Every row gives one point. Each copy is the shape, with its points in the same order, turned, moved and blurred by noise. Is it also mirrored, or only turned?
In the rows, zero is written as 128.

Shape, 8 rows:
[[ 95  87  77]
 [179 184 145]
 [122 157 161]
 [103 116 112]
 [126 104 135]
 [ 86  91 140]
 [101  93 128]
 [133 182 132]]
Copy 1 (8 x 3):
[[149 172 166]
 [127 100  44]
 [109  88 106]
 [129 140 150]
 [150 114 137]
 [132 110 174]
 [144 118 160]
 [ 98 119  79]]
Copy 1 is: mirrored
Copy 2 (8 x 3):
[[107  94  72]
 [162 177 165]
 [100 159 165]
 [ 98 118 103]
 [117 109 138]
 [ 74  97 124]
 [ 90 100 122]
 [130 181 141]]
Copy 2 is: only turned
Copy 3:
[[ 75  76 128]
 [181 164  92]
 [134 171 134]
 [ 87 114 133]
 [126 115 153]
 [ 89 117 172]
 [100 109 167]
 [126 165  95]]
Copy 3 is: only turned

Shape, 7 rows:
[[ 77 124 153 180]
 [161 149 130 159]
 [107 154 173 123]
 [131  98 114  96]
 [153  89 150 137]
 [172 131 173 145]
 [150  96  71 166]]
Copy 1 (7 x 4):
[[ 94 159  98  98]
 [144 127  92 171]
 [132 169 142 141]
 [153  96 148 121]
 [106 100 136 155]
 [111 133 128 188]
 [134  65  76 126]]
Copy 1 is: only turned
Copy 2 (7 x 4):
[[130 126 205  97]
 [104 131 143 165]
 [ 97 177 161 104]
 [145 134  97  92]
 [165 151 140 135]
 [135 174 155 166]
 [148  75 119 142]]
Copy 2 is: only turned
Copy 3 (7 x 4):
[[107 107 124 192]
 [180 143 143 149]
 [104 158 136 144]
 [112 105 154  96]
 [151 116 183 138]
 [158 162 190 151]
 [192  63 134 130]]
Copy 3 is: only turned
Copy 4 (7 x 4):
[[104 123 154 201]
 [148 152  87 160]
 [117 165 157 144]
 [129 106 122  96]
 [ 93 127  96 128]
 [111 170  80 141]
 [151  70  72 150]]
Copy 4 is: mirrored

Shape (12 x 6):
[[176 202 218  84  97 117]
 [116 114 129 171 153  87]
 [124 120 157 100 127  75]
 [178 171 127 162 124 147]
 [109 128  91 120 131 174]
 [126 154 138 167  96  67]
 [120 112  82  97 153 144]
 [153  88 135 146 122 139]
 [136 124 107 151  95 111]
 [134 144 150 153  85 171]
 [101 144 100 180 130  99]
 [135 149 167  90 117 108]]
Copy 1 (12 x 6):
[[123  79 111 229 178 194]
 [155  96 114 105 140  76]
 [139  77  77 135 114 140]
 [160 124 174 165 157 123]
 [107 167 134  98 140 125]
 [147  86  98 173 137  74]
 [129 156 112  86 110 142]
 [128  90 159 104 119 121]
 [123 121 138 144 113  94]
 [ 84 119 161 163 155 113]
 [138 130 104 122 140  55]
 [128  96  90 155 147 156]]
Copy 1 is: mirrored
Copy 2 (12 x 6):
[[191 161 125  84  90 225]
 [136 135 168 177 155 113]
 [160 116 189 130 105 154]
 [158 174  88 125 138 116]
 [ 79 156 135 105 109  85]
 [166 145 143 188 103 140]
 [106 140 169  92 122  79]
 [125 102 118 128 146 118]
 [140 131 125 161  98 101]
 [106 150  80 136 103 149]
 [116 173 154 190 128  96]
 [151 138 156 105 104 161]]
Copy 2 is: only turned

Shape (12 x 8):
[[ 96  87 124 190 120 136 133 142]
 [103 105 195 152 126 159 185 144]
 [124  91 115 111 161 105 147  68]
 [ 70 146 174 153 154 123 142 144]
 [177 115 104 122 143 120 144  60]
 [ 98  90 113 175 104 149 132 144]
 [111 140 172 165 176 141 126 152]
 [160  78  79 100 130 100 152 112]
 [121 139 127 117 120 160  68 145]
 [139 125 156 134 120 100  97 119]
 [140 174 107 116 148  90 140  85]
 [163 116 114 119 161  95 158  97]]
Copy 1 (12 x 8):
[[ 70 174 182 109 131 126 146 142]
 [ 74 138 202 177 129 169 106 130]
 [102  94 109 102 169 176 123 148]
 [101 138 198 172 167 125 131 177]
 [134  75 124  79 135 171 114 119]
 [ 81 183 169 111 126 128 134 125]
 [ 98 112 206 148 148 104 107 161]
 [104 112  77  92 107 158 120 141]
 [126 144 136 142 151  67 114 103]
 [111 102 148 142 152 104 165 117]
 [175  92 127 107 146 149 135 158]
 [116  78 121 108 122 163 125 154]]
Copy 1 is: mirrored
Copy 2:
[[113 127 109 142 165  57  82  99]
 [130 106 120 135 121  30 130 166]
 [130 113 218 133 146 105  80 119]
 [115 132 130 204 139  63 117 151]
 [155 111 199 117 104 132  76  92]
 [119 130 100 125 166  72  78 111]
 [138 126 125 192 135  72 148 117]
 [125 160 200  85 146 118  84  99]
 [127 132 100 153 160 159 120 130]
 [ 87 122 143 150 120 129 116 110]
 [139 153 190 176  95 139  73 120]
 [140 146 207 132 111 107  98 100]]
Copy 2 is: mirrored
Copy 3 (12 x 8):
[[131 108 159  52  87 104 137 141]
 [ 85 146 192  95 108  74  96 149]
 [144 134  69 130  85  81 118 165]
 [ 87 135 160  97 115 137 124 189]
 [131 111  67 149  84  86 112 109]
 [144 121 156  53  88 109 129 124]
 [ 75 114 149  92 144 115 137 165]
 [184 142  91 141 100  77 144 109]
 [144 112 115  81 163 159 103 121]
 [145  81 131 129 126 126 103 147]
 [117 124  86 170  84 151 132 139]
 [130 123  94 162  98  91 143 135]]
Copy 3 is: only turned
